Rows are points. Examples show where two turns around zero, p and q, send a point. Write where each new point lands after one turn and then the other. Backwards means that the second turn is done in reverse. Each puzzle has new turns, and all numbers are rounded.

Turn p:
[ -9  26 -55] => [-26  29 -48]
[-18  -9  -3] => [-17 -12   0]
[ 28 -25  30] => [ 38 -22  19]
[ -5  34 -14] => [-13  34  -8]
[  4 -26  42] => [ 18 -29  36]
Turn q:
[-35   3 -14] => [-36  12  -4]
[ -7 -66 -11] => [-25 -61 -12]
[-2 39 -3] => [ 7 39  0]
[-7  1 27] => [ 0  0 28]
[39 45  3] => [48 35 -5]
[ 13 -22  -2] => [  6 -24  -6]
Where do these land?
q, then p: [-17  -1  32] => [ 1 -6 36]
q, then p: [-12  -7 -57] => [-39   2 -44]
q, then p: [ 23  27 -15] => [ 15  28 -21]
q, then p backwards: [  7 -18  41] => [ -1 -20  41]

Turn p:
[-11   5   2 -40] => [ -8  -3  -2 -41]
[24 21 12 18] => [18 18 25 15]
[ 13  12 -26  34] => [ 14  27 -13  32]
[ 25 -36 -19  30] => [ 28 -20 -23  39]
[-52  -1  30 -42] => [-53 -20  12 -45]
Turn q:
[27  2  5  7] => [25  4  7 10]
[-20  23 -46  -3] => [-11  12 -51 -13]
[-31 -23 -37   9] => [-24 -32 -37  -2]
[ 40   3  48 -36] => [ 33  16  58 -22]
[-17  -5  31  25] => [-24  -1  23  29]
Where do these land?
q, then p backwards: [-29 -20 -20 -23] => [-27 -19   1 -32]
p, then q: [-21 -30  22  38] => [-29 -30   1  39]
q, then p: [ 13  42   5 -25] => [ 11  35  19 -29]
q, then p backwards: [ 44 -25 -10   1] => [ 45 -25   4  -5]
p, then q: [  3  42  29 -21] => [ -9  32  38 -21]
q, then p: [-23  35  -1  -3] => [-21  34  -3 -13]
q, then p: [ 14 -44 -24  34] => [ 20 -32 -28  41]

Turn p:
[ 29  16 -28  57   3  25   4  10] => [ 38   2 -25  47   1  31  -3  25]
[ 23  -5  11  45 -20  -6  12  -5] => [ 24  -4   6  44 -26  -6   1   1]
[-14  -6  10 -30 -14   8  26 -45] => [-19 -14   4 -17 -18   9  25 -48]
[-13  39 -13  39 -24 -13  -7  31] => [ -7  40 -13  28 -21   4   2  45]
[ 18   8   4 -61 -11 -10   1  -5] => [ 11   8   8 -60 -12  -8   7 -18]
[-15 -23  -7 -22  17 -16 -46 -25] => [-25  -5 -12 -21  17 -17 -46 -26]
[ 16  42  32  41  45 -13 -26   7] => [ 22  56  21  40  41  -3 -19   2]
[-16  17 -25  38  32  13  11  35] => [ -2   8 -21  32  36  15  16  43]
[-11 -42  27 -46  -9  44  -1  -7] => [-19 -51  40 -38   0  22  -5 -18]
[-17 -48 -11 -62 -18 -30  27   5] => [-24 -43  -5 -56 -16 -46  24  -6]
Turn q:
[ 35  -4 -39 -21   3  10 -43  22] => [ 31  14 -29 -25   1  18 -44  28]
[-31  25   5  54  -8  46  51 -23] => [-19  11   6  54 -18  38  61 -31]
[-42  11  19  28  40  49  61   4] => [-31  -8  14  21  29  50  73 -19]
[ 33   1 -23   1  39 -12 -27 -17] => [ 23  10 -27   9  40  -4 -35  -4]
[ 10   9  16 -17  -2 -11 -20  14] => [  3   9  20 -15   4 -10 -20  16]
[ 22   3  27 -33 -34 -20  11  -9] => [ 20   6  32 -27 -21 -35  -2 -16]
[-40 -23  18  15 -13  40  56 -20] => [-22 -33  10   9 -23  28  57 -41]
[ 11 -25 -19   2  14 -28  -8   7] => [ 11 -20 -26  -3  15 -20 -11  15]
[ 20 -16  14  11  -8 -22 -38  20] => [ 15 -17  13   8  -3 -15 -36  33]
[-10  29 -11 -28 -51 -41  14  17] => [ -9  33   1 -28 -41 -48  15  18]
[ -8 -11  -7 -14  21 -10 -58 -15] => [-20  -6 -13  -5  18  -1 -60   0]
Where do these land?
p, then q backwards: [-12  28 -26   4 -32 -29 -14 -10] => [-15  24 -42  -5 -32  -6 -11  -7]
q, then p: [-32  38  29  -7 -21 -21 -25  35] => [-40  36  40  -6  -6 -13   9  36]
q, then p: [ 30  -8 -37 -13   6 -27  12  30] => [ 36   3 -26 -33   9 -21  10  24]
q, then p: [ 24   9 -18 -27   6  17 -17  35] => [ 22  10   8 -42  13  23  -6  21]
p, then q backwards: [ 46 -23  -2  11  -6  35  39 -43] => [ 31 -48   5  23 -10  38  34 -30]
p, then q: [-39  30  -6  40  -8 -30  22  13] => [-24  22 -12  32 -11 -10  48  30]
q, then p backwards: [-39  -3 -29  52  31 -32 -22  -4] => [-49 -19 -36  53  21 -14  -5   5]
p, then q: [ 35 -38  40 -22 -28  41 -19  -2] => [ 21 -41  50 -17 -19  10 -42 -19]
q, then p backwards: [ 13  -3  35  -8  28  48  18 -38] => [ 13   4  36 -11  30  42   8 -45]
p, then q: [ 20 -21   9  -1   4 -38 -22 -19] => [  2   3  -5  12   3 -40 -38  -5]
p, then q: [-45 -10   4 -27  22  36  28   2] => [-31 -32   0 -23  21  25  35 -25]

Turn p:
[  1 -19  -4  31 -24  15   9 -20  22] => [ 15 -32  12  27 -10  16  -7 -15  18]
[-51 -45  40 -46 -35  28 -24 -11  19] => [ -3 -24  32 -75 -39  20 -23 -26  32]
[ 12  39  -2  -5  -3  17  34  -1 -26] => [ -3  28  -5  16  -6  28  39  15 -14]
[ 21  18  23 -18  34 -22   3   2   6] => [ 11  29   1 -15  42 -11  10  -2 -11]
[-52  16 -27  31  22 -33  29 -19  13] => [-44  -3  -6  36  10 -33  31 -26  39]
[ 10 -12   9   8   3   4   5 -42 -22] => [ 11  10   2  14 -13  10   0 -41 -18]
[ 5 -6 16 35 37  8  9 25 -4] => [-24   9  22  25  34   7 -22   7 -13]
[  4  24   1   3 -10 -49  24  41  13] => [ -1  -9  17   4  24 -39  38  40  -1]
[ 27 -33 -41   0  18   4 -17  18   5] => [ -2 -32 -39   4  17  -3 -33   9 -23]
[ 15 -27 -12 -13   0  18 -53  29 -33] => [ -3   1 -20 -22 -24  -3 -55  23 -36]
[  8  45  -3 -26 -43  10 -19 -20   6] => [ 43  22 -17 -14 -35   8  21  18  26]
Turn q:
[-23 -20  13 -19   0  12  -4 -15  18] => [-22  -8  17   8   8   1  -1 -31  15]
[  2 -39 -12  45 -30  21   0   2 -11] => [ 14 -28 -26  54 -17   2  15  -5  -7]
[-10 -12 -13  11 -29 -11  19 -26 -20] => [  3  -6 -32   6 -13 -32  18 -18   3]
[ 27  34 -15 -20  29 -41 -37 -19  21] => [  9  31   3 -41  -4  -2 -66   7   3]
[ 24 -25  35   5 -30   8   5  -8 -26] => [ 32 -21  12   5 -28  -2  30 -25 -14]
[-62  30  29 -13  34  39 -16  14 -15] => [-59   1  52   6  36 -11  10  14 -34]
[-21   5   2  -6  40 -32  -2  17   8] => [ -5  -9  14 -20  36 -12 -22  25  17]
[ 30  49   1  -6  39 -16  10  -7  39] => [ 20  61  12 -26  24  13 -26  16  12]
[ 25   5 -41 -15  23   9  14  21  -3] => [ -1   6 -34 -22  18  38  -3  17  -7]
[  9 -26   1  16 -76  11  12  21 -10] => [  8 -25 -17  29 -59   6  46   1  14]
Where do these land?
q, then p backwards: [ 12 -18   0   0 -21   5 -29   3 -25] => [  5 -31 -15   2 -28   6   0  -5 -19]
q, then p: [ -2  -1 -18  -4 -22 -10  26 -34  26] => [ 18  -4 -27  17   6 -10  23  -7  37]
p, then q: [-11 -11 -22  -1  14   1  -7 -42 -27] => [-14  17 -33   9 -16 -31  -9 -20  -9]
q, then p backwards: [-39  47  18 -20  22 -18 -42  37  55] => [-49  12  50  31  10  25 -24  64   8]
p, then q: [ -6 -18  12  17 -34  13  40  12   8] => [ 15 -24  22  28   6   9  36 -20   7]
q, then p backwards: [ -2 -26  11  47  -4  30  30  -9  43] => [ 17  36  -6  52   9   3  24 -37  21]
p, then q backwards: [  4 -50  22  11   9  33  17 -27  -9] => [ 18 -33  14 -27  15  37 -34 -15   5]
q, then p: [ -9  -5  -7   6   4 -39 -14  16 -26] => [ -2 -26  -3 -25   4 -28 -13  11 -21]
p, then q: [ 31  41  11   4  -2 -25 -12   8 -21] => [ 27  17  -4 -25  -7  -5  10  45 -13]
q, then p backwards: [ 24  23  11 -46  39 -14  22 -41  46] => [-12  14  60 -30  46  13 -28 -31  21]
p, then q backwards: [-16  28 -10 -15  -7  10  -1  23 -24] => [ -4  36 -18  -6 -21   3   3  21  -2]
p, then q: [ 13 -10 -27   1   2  12 -31  54 -48] => [-33 -48  -7  -7 -30  -8  -1  48 -25]
